Each row of a before or after table is a point. The points were changed in one or more steps. Then noise was added and the rows were shuffled. The steps act on columns, c1 being the first. Write out the steps. A step turns or swaps two columns, mirrors them in a line or flattens them onto one, adds a multiple of one to another, or multiplies or shifts one. Angles are multiples of 10 degrees, from the lower column toward the higher: turns from -170 to 170, lines from 10 to 170 but not 90. Use the fewest steps. Two steps may share a column if one is a turn and the other turns, adds or multiplies; they go together, in the order done. Otherwise the lowest column goes first.
In the rows, zero is written as 128.

Before (14 x 3):
[[127 193  35]
 [121 124  93]
 [ 91 136  87]
 [152  89 185]
 [143  96 159]
 [112  85 162]
 [134 124 118]
 [129 138 132]
 [188 196 165]
 [132 177  91]
 [105 174  80]
 [ 92 186 124]
 [102 196 159]
 [103 126 128]]
After (14 x 3):
[[128 191   4]
 [114  82 173]
 [136 124 114]
 [ 91 187 120]
 [107 173  65]
 [122 124  85]
 [100 128 129]
 [187 195 176]
 [ 91 134  76]
 [129 139 137]
 [130 178  80]
 [101 199 172]
 [151  89 201]
 [142  99 168]]
Steps: multiply c3 by 1.3

Before (13 x 8):
[[124  72  81 114  99 175 154  65]
 [162 106 186 164 197  85 141 174]
 [106 148  80 108 105 116 117 129]
 [110 167  77  36 151 167  81 118]
 [ 92 136 149 164 193 125  60 127]
 [ 68 143  40 108 200 179 179 148]
 [146  84 114 168 182 107  77 188]
 [184 149 151 178 186 102  76 139]
 [131  93 163 147 210 144 115 199]
 [128 101 136 146 199  79  80 129]
 [162  99 155 166 222  98 107 146]
 [ 46 142  87  67 121 140 116  97]
 [ 81 113 116 156  97 187 131  99]]
After (13 x 8):
[[ 70 141  35 103 205 175 125 181]
 [144  86 114 167 179 110  48  99]
 [ 44 140  85  70 122 138 153 101]
 [113 165  71  35 152 165 122  81]
 [162 111 183 162 199  88  87 156]
 [182 151 150 179 182 103  99  85]
 [125 103 137 146 198  76 111  84]
 [125  72  78 118  99 175 196 132]
 [166  98 154 169 223 101 105 115]
 [101 150  86 106 103 114 121 117]
 [131  92 163 146 211 145  60 137]
 [ 93 140 152 162 190 125 104  62]
 [ 84 115 111 156  96 189 160 124]]
Steps: turn c7 and c8 by 70 degrees

Before (13 x 11):
[[112  51 107 171 140 114 124 129 239 131 170]
 [112 105 173  89 107 120 142 159 103  32 130]
 [106 146  65 138 116 172  77 139 142 130  93]
 [105 123 139  91 141 174 126 180  88  84 157]
 [195 107 183  99 103 155 143 168  97 138 155]
 [119 131 147 166 115 175 106 181  98 121 160]
 [208  77 184 111 149 178 101  85 124 119 157]
 [ 86 154 167  98 159  86 116 126  93 120  88]
 [ 94 159 106  91 103 151 127   7 125 145 164]
 [160 169 185 106 111 172  88 174 133 122 166]
 [ 96 129 168  95 112 186 103 180 123 133 145]
 [ 97 168 124 117 164 140 139 140 135 136 151]
 [151 147 164  85 124 144  54 186  93 139 174]]
After (13 x 11):
[[127 145  63 138 117 173 132 180 146 131  91]
 [127 168 185 106 110 173 165 177 131 123 165]
 [129  76 183 112 146 181  77 149 124 120 156]
 [128 108 184  99 103 155 170 123  97 139 156]
 [128 155 165  98 159  88 123 141  93 122  88]
 [128 131 149 165 117 173 176 159  95 120 160]
 [128 149 164  87 123 142 175 214  92 138 174]
 [127 158 107  91 104 149   7 107 126 145 162]
 [128 104 173  89 109 121 163 120 102  36 131]
 [128 130 168  97 112 184 173 163 123 130 146]
 [127 126 139  93 141 173 179 139  90  83 158]
 [130  51 103 172 137 114 128 134 237 131 169]
 [126 165 122 118 165 141 143 119 138 137 153]]
Steps: multiply c1 by 0; turn c7 and c8 by -80 degrees

Before (12 x 14):
[[108  81  81 118 189 186 168  75 108  69 145 137 117 146]
 [107  98  68 136  73 124 118 182  62 139 100 216 138 125]
 [142  97 178  96 145 178  51 177 110  37 149 124 100  81]
 [145 129  89 142  98 186 170 155 166 132  96 208  87 165]
 [170  99 203 151 130 145 140  23 100 140  89  21 214 141]
 [ 89 186 171  98 103  99  71  74 136  86 112 121 104 125]
 [120 152 181 136 146 169 134 124 123 127 112 249 117 161]
 [197 103 111  95 120  95 154 132  81  79  91 143 203 108]
 [178 149  90  90 198 118 105  91 114 131  69 150 189  98]
 [143 185 127 180 141  88  99 100 114 135 113 117 117 178]
 [106 181 177 163  89 119 111  99 168 183 170 195 183 197]
 [ 77  79 149 166 156  86 124 115 145 143 170 185 111 127]]
After (12 x 14):
[[142  97  97  95  93 179  52 178 110  99 149 123 177  70]
 [177 149 189  90 172 119 105  90 115 163  68 149  90  91]
 [107  99 137 135 102 124 119 183  64 107 102 216  67  93]
 [170  98 212 151 135 143 142  21  98 134  90  21 202 125]
 [122 152 116 138 137 168 133 123 124 136 112 250 182 159]
 [ 77  80 112 168 153  86 123 116 144 148 171 186 149 136]
 [105 179 183 163 133 120 112 101 168 132 169 196 174 217]
 [108  80 116 117 137 187 168  73 108 134 146 136  82 136]
 [195 103 204  95  99  94 153 132  84 103  90 143 111  84]
 [ 88 185 106  99  91 101  71  75 137 101 114 120 171 130]
 [144 128  88 141 112 185 171 154 167 114  98 209  89 186]
 [141 185 117 180 139  90  98 101 114 138 114 117 128 170]]
Steps: swap c3 and c13; flatten c5 and c10 onto the line at 40 degrees; add 0.5 times c9 to c14

Before (8 x 24):
[[ 73 169 157  85 103 139 147 136 144 150 125 199 130 185 127  67 125  91
  100 133 143  59 146 102]
 [126 129 159 139 163  99  88  54  93  82 119 117 124 157 207 175  84 106
  114 117  86 169 128 101]
 [136 156 149 120 133 160 176  92 138 166  93 186 125 164  82 103 105  68
   96 119 112  91 117 136]
 [103 147  97  97 112 203 121 134  97 163  58 186 167 133  85  69 152 143
  128 188 159 129  62 138]
 [159 125 200 130 119 134 109  36  88  41 147  77  68 134 158 125  97  89
  147 109  76 142 132 117]
 [ 85 176 108 113 121 189  89  61 134 146  85 173 144 177  98 118 133 111
  102 162 153  53 118 104]
 [214  67  90 199 140 134  45  44  61 150 170  93 172  36 169  78 113 166
  188 169 116 200  88 221]
 [147  93 198 103 131 103  92   7 128  75 182 142  65 115 151 139 107  76
  117  58 100 189 118 144]]
After (8 x 24):
[[139 158 148 119 107 162 173  91 137 226  95 191 127 162  78  56 103 136
   93 117 114  94 116  64]
 [ 70 167 156  86  82 136 143 138 146 208 125 192 128 187 130  47 128 104
  102 130 145  67 140  94]
 [159 126 201 130 101 133 108  40  88  98 146  79  73 133 155 147 100 116
  145 111  74 142 130  88]
 [218  72  88 198 118 137  44  44  61 207 171  91 172  36 166 167 115 217
  183 168 114 199  90 163]
 [125 135 159 137 142  97  88  51  92 142 116 118 125 152 210 210  83 102
  113 122  84 168 128 106]
 [106 148  94  96  92 206 125 133  97 225  60 182 170 135  85  86 155 137
  131 187 160 126  62 150]
 [ 84 174 106 116 101 187  89  65 135 207  84 172 146 175  94 152 133 104
  101 160 152  58 116 109]
 [146  92 197 100 105 106  95   0 127 133 181 136  68 113 148 173 111 145
  115  59 100 193 120  74]]
Steps: shift c5 by -20; add -1 times c7 to c16; shift c10 by 60; swap c18 and c24

Before (12 x 48):
[[142 221 147 151 164  88 125 148 182 141 151 112 144  95 113 130  81 118
  155 149 201  66 160 100 130 120  87 129 105  40 187 136 139 126 122 140
  137 139  89 119 116 112 153 165 164 184 118 165]
 [100  92 128  85  95 164 155 139 126 122  85 118 174  89 156 112 163 146
  126  48 100 104  93 109 191 142  68 129 133 137 118 190 128 122 148 197
  140 175 201 145 176 101  96 135 134  83  64  61]
 [138 136 165 139  92 101 139 193  90 145 194  66 117 114 139 135  91  71
  122 161 153 166 127 154  97 115  84 125  97 134 160 137 157 112  98 115
  100 161 187  71 117  81 195 122 176  87 138  85]
 [131 139 167 105 145 155 156 121 205  49 101 173 161 173 150 160 134 152
  140 135 164 166 186 147  79 175 175 140  74  55 124 149 158 124 132 129
  133 146 166 147 161 109  83 110  91 104 160 115]
 [ 71 110  59  71 181 149 127 162 154 142  89 134 151 182 144 149 100 110
  130 132 141 164 181  83  74 153 112 130 124 105 129 147 178 101 119 182
  150 150 174 197  82 127 131 156 127 113 150  92]
 [141 172 114 115 107  85 156 169  73 128 117 113 128  68  84 122 146  13
  144 146 119 183 141  34 114 173  67  93 136  75 160  74 168 229  79 111
  104 160 196 102 175 132 148  65 113 129 129 156]
 [123 129 208 105 158  65 135 144  98 112 132 130 105 121  91  87  45 125
  164 127 160 178 141 164 105 107  87 109  64  93 115 184  75  45 130  83
   40 159 112  58 122  63 129 111 186  85 123 173]
 [165 123 123 147 135  87 142 125 124 133 166 157 186  97 145 154  37 157
  119  50 125 105 151 181 148 150 129  72 131  40 108 130 187 157 112 197
  118 108 146  96 171 125 170 104 128 196 140 125]
 [149 135 157 127 142 142 147 185 127 157  91  99 163 118 189 124 106  62
  110 132  90 125 105 136  76 125 133  81 140 141 142 127 130 129 115 161
  115 171 130 138 121 122 137 184 134  68 114  83]
 [170 154 213 109 189  98  93 169 125 106 128 170 142 167 155 153  89 110
   98 126 131 153  98  78 148 141  55 170 158  50 171 195  68 104 217 163
  100  97 101 137 165 155 112 117  94  83 179 160]
 [121 168 110 120  94 156 124 173 191 137 105 159 124 106  89 135 146 102
   81 152 198  98 129 121 112 155 164 100 194  82  86 148 148  74  95 189
  131 110 126 106 104 136 149 117 165 175  73  94]
 [180 155 119 100 170 119 133 155 161 118  92 122 182 131  70 112  86 129
   95 123 176 137 157 129 130  78 100 167 194  71 126 147 186 182 128 161
  111  94 183 104 147  77 133 150 160 187  56  89]]
After (12 x 48):
[[144 131 116 138  88 102 133 195  94 147 198  63 118 116 138 134  79  62
  120 160 151 164 129 155  99 116  87 123  97 136 162 138 157 112 103 115
  100 158 189  73 121  82 195 119 176  83 139  83]
 [150 132 122 125 144 146 131 184 131 160  92  97 159 121 186 123  92  59
  109 131  92 127 109 140  77 125 133  84 134 140 142 129 134 133 117 163
  114 171 130 139 119 122 138 186 128  70 111  80]
 [130 144 153 109 144 158 138 117 213  46 107 175 157 170 151 152  90 150
  137 134 163 164 182 149  80 174 176 140  78  58 124 150 159 125 130 131
  130 144 165 148 162 111  84 108  91 105 162 122]
 [121 169 137 120  91 156 127 172 192 137 102 156 127 105  87 134 151  98
   78 153 197  95 128 122 114 147 166  96 192  81  85 145 141  73  94 185
  133 109 124 111 104 135 153 119 164 176  73  91]
 [ 66 107  71  74 181 151 125 162 157 142  88 133 154 179 144 150 173 111
  131 132 141 167 181  83  80 155 112 128 124 105 127 148 178 104 120 186
  149 145 178 197  86 125 126 157 128 113 152  91]
 [121 127  96 102 151  61 129 144  99 113 134 131 106 122  95  89  17 125
  162 125 163 175 139 158 108 104  85 110  69  94 116 185  76  45 133  82
   41 160 113  56 119  64 128 111 183  86 119 170]
 [137 173 138 115 107  85 137 166  74 128 120 118 128  65  79 123 150   9
  145 151 125 185 140  38 111 173  65  97 141  75 159  74 171 230  77 113
  100 156 198 105 178 135 149  66 118 131 131 154]
 [103  89 158  86  90 165 137 137 122 124  87 117 175  86 152 111 147 171
  129  48 100 104  90 107 190 143  71 132 136 135 118 188 133 120 151 198
  143 170 201 150 176 100  96 132 134  81  71  60]
 [143 218  99 152 158  90 125 148 180 138 149 112 140 101 117 127  90 109
  153 151 203  65 159  98 131 117  88 129 105  42 186 137 139 121 125 140
  134 135  87 115 119 111 149 166 164 182 116 167]
 [175 157  80  98 167 123 126 160 162 116  93 122 180 130  66 116 119 126
   94 123 176 138 160 129 132  80  97 165 191  70 124 145 185 180 128 158
  107  92 180 107 149  71 132 148 159 184  59  91]
 [169 157 140 109 187 101 115 168 122 111 129 170 142 168 154 152  37 114
   93 127 128 150 103  79 147 144  53 171 160  53 172 191  67 108 216 170
   98 102 100 139 168 159 110 118  90  82 183 161]
 [166 125  48 146 136  87 135 125 128 135 168 151 185  98 142 154  89 182
  118  54 124 110 156 184 150 152 130  73 125  43 111 132 186 160 110 194
  123 108 147  95 170 124 170 105 133 198 141 124]]
Steps: turn c3 and c17 by -60 degrees; multiply c7 by 0.4; add -0.3 times c20 to c18

Before (10 x 64):
[[ 99 122 165 147 110 154 122 113 153 148 152 130 147 160 161 121 147 105
  169 138 142 144 153 119 162 118 118 113 129 159 151 122 131 123 142 162
  133 149 150 149 170 127 143 156 123  76 127  98 162 139 136  65 126 147
  156  80 107 130  24 107 122 134 165 155]
 [145  97 159 115 101 132 119 115 138  77  95 110 117 148  72 113 155 102
  123 130 130 103 114 162 146 129 166 110 126 118 100  89 107 133 157 236
  158 143 132 118 147 152 139 150 110  86 158 220 150 138 152 105 151 126
  157  94  89 129 183 153 112 121 147 153]
 [109 128 154 116 124 110 119 105 131 102 136 145 179 102 129 117 152 193
  114 154 142 125 157 115 143 138 119  96 139 138 146  91 122 126 152 103
  165 118 129 138 118 124 104 147 135 115 120  96 130 116 156  58 103 107
  153 128 145 147 185 148 118 118 172 154]
 [ 82 126 164 152 100 181  60 219 101 173 145 105 146 131 163 114 155 191
  136 127 154 113  41 111 154 144 177 100  83 146 134 130 128 132 153  97
  216  89 147 121 138 130 101 158 116  90 121 134 148 143 116  92  89 118
   70 114 123 130 122 116 104 157 157  70]
 [147 112 149 141 120 107 117 123 111 139 151 113 165 160  94 141 139 124
  106 134 142 145 150 109 148 142 155  96 131 194 152  35 124 128  88 106
  124  80 151 135 130 147 147 151 120  95 151 108 154  97 129 128 188 137
  160 136 130 195 174 111 122 237  49  91]
 [137 129 127 114 123 114 101 138 153 179 160 121 162 126 127 208 140 105
  130 128 178 147 147 119 163 107 122 147 131 125  80 144 120 146 151 175
  112  87  87 123 113 118 108 143 110  84  95 129 122 144 115 136 176 137
   65 107 144 149  81 152 116 102 133 121]
 [146 129 133 136 151 131  92 108 122 131 124 106 116 159 161 153  69  99
  114 144 123 125 170 116   7  50 171 156 144 127 138  42 158 123 141  99
  117 146 150 132 155  85 156 116 105 134 118 107 161 127 160 108  83 166
  132  97  82 154  59 118 118 106 145 153]
 [141  97 166 130 110 135 121 108 138 150 167 165 155 154 126 135 121 101
  128 120 141 131 141 136 128 121 132  96 127 118 134 128 172 135 138 114
  133 143 105 149 121 151 145 151 110 137  75 101 139 115 149  99 167 119
  146 118 103 172 184 153 107 126 148 142]
 [105  93 104 152 101 128  39 102 111 164 154  98 126 123 149 119 158 101
   96 129 128 120 158 113 170 139 133 206 136 118 152 129 103 127 110  99
  117 151 129 138 117 146 157 150 107  84 147 138 158 126 140 109 102 102
  129 135 140 152 173 173 124 149 171 147]
 [114 133 161 152 146 124 111 102 129 154 149 118 118 138 138 138 131 105
  113 150 122 139  98 113 160 137 128 149 133 129 147 140 171 132  87 176
  132 148  92 123 127 153 160 135 145  91 155 117 136 125  93 129  96 110
  134 120 128 128 165 164 100 128  38 128]]
After (10 x 64):
[[137 127 128 116 123 113 102 140 153 178 161 122 161 124 129 208 138 108
  129 127 177 113 131 112 164 108 122 147 129 127  80 144 118 147 149 174
  111  88  88 123 112 118 106 144 110  84  97 132 110 143 114 132 173 137
   65 108 142 149  81 151 117 102 133 122]
 [142  95 167 127 112 136 119 109 142 152 167 168 155 154 127 135 119 103
  127 119 141 133 142 123 129 124 132  95 129 120 133 126 169 135 135 112
  133 142 106 147 122 150 146 149 108 139  77 100 121 115 152 101 169 121
  147 121 102 170 184 158 108 128 150 144]
 [104  94 104 149 102 126  41 103 111 166 154  98 124 121 147 121 159 101
   95 128 127 116 169 141 171 138 131 209 134 117 149 128  99 124 111  99
  118 147 129 139 118 144 156 153 109  86 148 137 116 124 138 107 104 100
  131 135 140 155 174 172 125 148 172 147]
 [150 127 131 139 151 128  97 108 122 130 124 106 115 160 161 156  69  95
  112 143 123 117 179 138  10  51 172 155 145 127 138  45 161 124 138  99
  116 142 150 133 155  85 155 117 104 131 119 108 108 128 159 106  81 167
  132  98  83 154  57 119 119 107 146 153]
 [145  98 156 115 101 134 120 117 142  79  96 111 116 150  70 113 158 100
  123 129 132 168 142 139 146 130 165 106 126 118 101  86 109 131 159 239
  158 145 131 119 147 148 143 152 109  85 160 218 154 137 151 102 151 125
  159  93  90 128 185 152 109 122 147 152]
 [148 115 149 139 120 109 117 124 111 136 154 115 168 159  92 142 139 124
  102 136 143 103 161 120 149 143 158  95 130 194 154  35 126 128  90 107
  120  85 151 133 128 148 148 151 124  96 150 110 123  96 130 126 190 138
  158 138 130 190 174 109 120 234  50  91]
 [117 133 160 153 146 123 111 103 128 153 148 116 117 139 138 135 135 106
  113 151 123 109 121 125 161 140 126 151 134 129 147 141 174 132  86 179
  136 150  95 123 127 154 161 136 142  89 154 118 155 127  92 129  96 110
  136 118 128 127 167 164  96 127  39 128]
 [110 128 152 116 126 109 116 106 126 100 139 147 178 103 131 119 153 194
  112 153 140 118 144 134 141 136 122  94 141 138 144  91 123 127 155 103
  168 118 130 141 116 123 104 147 136 116 122  93 104 115 154  58 104 107
  152 130 145 149 186 145 118 114 173 153]
 [ 96 123 166 146 110 152 121 111 153 148 152 130 147 159 162 118 145 106
  168 138 142 117 172 118 164 117 120 115 129 158 153 119 133 123 141 163
  131 147 149 149 171 128 142 158 125  73 127  98 125 142 133  68 125 146
  156  80 106 131  27 108 120 134 167 154]
 [ 83 126 165 148  99 179  62 219 103 174 145 105 146 133 162 114 153 190
  139 127 152 118 103 150 152 144 179 102  83 148 133 131 127 132 152  96
  217  88 145 120 139 126 101 158 116  90 119 135 214 144 116  93  90 120
   71 112 124 129 126 118 104 158 156  69]]
Steps: turn c22 and c24 by -110 degrees; turn c23 and c49 by -60 degrees

Before (10 x 64):
[[169 129 153 126 114 127 118 151 170 165 121  84 148 122 122  73 204 105
  109 119 143  46 132 132 162 130 111 132  76 101  70  91 144 102  88 178
  164 170  81 128 128 164  69 129 115 152  72 111 117 103 126 116 110 141
   92 108 145 124 117 154 169 116 105 109]
 [155 117 139 108 172 131  79 183 116 164 124  45  86 148 147 144 139  85
  139 167 133 132 119 105  91 146 102 137 162 143  82 105  85 107 129 145
  191 138 159 140 138 183 175 137 157 107 144 139 167 142 122 139 160 111
  112 180 126 143 122  93 113 128  78 174]
 [140 165 110 109  99  78 120 159  98 134 117 116 174 148 113  76 136 164
  116 134 179 115 174 221 118 186 140  90  62 178  49  72 115 158 121 145
  186  63 106 128 143 130 128 143 133 170 108  80 178  95 105  92 106  98
  123  96 120 125 124 163 164 136 168 134]
 [163 148 126 152 140 186 138 104 157 116 114 115 144 198 152  91 111 118
   89 128  93  95 157 105 128 129 153 138  88 138 169 132 150 144 148  72
  107 126  87  62 198  86  79 104 168 104 157 142 136 181 140  93 150 162
  153 132 103  95 113 170 152 105  93 171]
 [152  37  88 106 119  92 104 151  70 109 104 120 124 127  90 193 126 133
   96 187 138 144 133 155 158  99 225  66 124 186 138  96  44 170 107 102
  119 136 127 179 144 114 103  52 156 146 117 110  89 109 116 187 100 140
  117  74 114 123 125 102  86  88 151 180]
 [137 114 142 127 157  71 115 180 139 121 175  55 137 158 125 130 115 152
   98 158 106  93 182 127  96  33 164 181 142 159  96 160 124 121 132 150
   84  55 167  74 211 138 125  94 136 122 154 132 142  96 115 156 166 168
  113 170 147 139 125  95 120 100  74  95]
 [117  94  73  94  67  62 130 192 143  92 140 132 143 132  81  92 125 203
  161 143  76  97 199 119 110 114 146  99 164 108 119 113 135 156 164 144
   94 110 175 203 205  58  89 118 135 126 145  90 194 135 133 147 134 129
   20 199 173  80 161 115 137 100  79 104]
 [ 94  77  88 142 147 126  75  91 129  89 198 186 139  17  85 102 159  92
  181  80 132 174 128  68 175 115 120  83 105 129  93 111 161 156  57 161
   99 152 142 157 109 175 104 189 146 112 119 109 119 158  96 135 182 145
   89 148 213  91  91 138 108  93  91  77]
 [173 130  87 172 110 163  57  56 110 128  97 215 149 140 102 141 145 175
  170 101 174 139 128 149  82  72 165 102 113 163  88  84 117 119 155 167
  123 150 149  89 249  67 102 108 180 144  92 153 194 109  70  73 147 120
  152 109 160 122 107 117 139 155 175 127]
 [ 78  93 134 171 124  81  86 148 113  98 154 186 165 165  71 118 151  46
  107 101 185 125 167 128 213 102 188 143 110 122 104 146  88 152 168 119
  145 142 153  88 106 116 114 139 117 163 110 114 147 146 136 113 103 197
   76  91 133 118  74 122 131 123 158 139]]
After (10 x 64):
[[116  95  72  94  66 149 128 190 144  93 135 149 142 133  80  92 126 202
  124 142  75  98 200 126 110 114 146  98  60 108 120 112 133 156 164 145
   94 110 174 203 205  60  89 118 136 127 145  90 202 136 131 145 134 129
   21 199 174  79 161 115 137  99  78 103]
 [139 164 108 108  98 201 120 156  99 134 121  85 173 147 113  77 134 163
   91 133 179 115 175 218 118 187 141  92 122 179  49  74 116 156 120 144
  187  65 106 128 143 129 146 145 133 170 107  79 166  93 105  92 105  99
  124  97 121 124 123 162 165 136 170 134]
 [152  38  86 105 118 151 102 153  68 107 112 120 124 127  89 195 126 134
  119 188 139 145 131 158 157  99 227  66  99 186 137  98  44 170 107 103
  119 137 127 180 143 115 106  52 154 146 118 110  79 108 117 186 101 140
  116  73 115 123 124 102  86  87 150 179]
 [173 132  86 171 109 149  57  57 112 127 106 197 149 140 101 143 144 176
  132 100 175 140 126 153  81  72 166 103 189 163  89  82 118 119 153 168
  125 148 147  89 249  68 104 107 180 145  91 152 205 110  70  72 146 120
  151 107 161 122 108 118 140 155 174 128]
 [ 94  77  88 144 147 166  74  91 127  90 177 167 139  17  85 102 161  90
  179  78 132 173 129  72 174 114 119  84 157 129  95 112 159 156  57 162
   98 152 143 157 107 174  94 189 146 113 120 109 148 160  96 136 181 144
   89 146 213  90  92 136 108  92  91  77]
 [156 117 140 108 172  72  77 184 115 163 125  73  87 148 148 145 139  86
  116 167 133 131 119  97  91 145 103 136  83 142  82 105  86 107 130 145
  191 138 161 140 138 183 169 137 158 107 147 140 165 141 123 138 160 111
  111 179 126 144 121  94 112 127  79 175]
 [137 114 142 128 155 127 116 181 138 121 162  69 136 159 126 130 114 152
   97 156 107  93 183 128  98  33 165 182  53 160  96 161 123 122 134 148
   83  55 168  73 210 139 124  94 135 123 153 130 125  96 114 157 166 167
  114 170 147 140 125  95 122  99  74  95]
 [163 149 126 152 138 112 139 105 156 117 117  96 144 199 151  92 111 119
   90 126  94  96 158 114 129 128 153 139 189 138 170 133 151 143 148  74
  105 126  86  63 198  86  75 103 167 104 156 143 115 182 139  93 150 161
  152 130 103  95 113 171 150 106  93 172]
 [169 127 153 126 114 146 118 152 171 164 122  64 149 123 121  73 205 105
  118 119 144  47 132 143 161 130 111 132 143 102  72  91 143 103  89 177
  166 170  82 127 127 164  72 128 115 152  72 111 109 103 126 117 108 140
   92 107 144 124 116 153 170 114 106 109]
 [ 78  91 134 172 124 192  86 148 114  98 147 170 164 166  72 118 149  45
   99 102 186 123 167 131 214 102 188 144 119 122 104 145  89 152 168 119
  144 142 154  90 105 115 113 137 117 163 112 114 133 147 137 114 103 197
   76  90 134 119  74 123 131 122 159 139]]
Steps: turn c12 and c29 by -30 degrees; turn c6 and c29 by 130 degrees; multiply c11 by 0.7; turn c19 and c49 by 30 degrees; turn c24 and c43 by 10 degrees
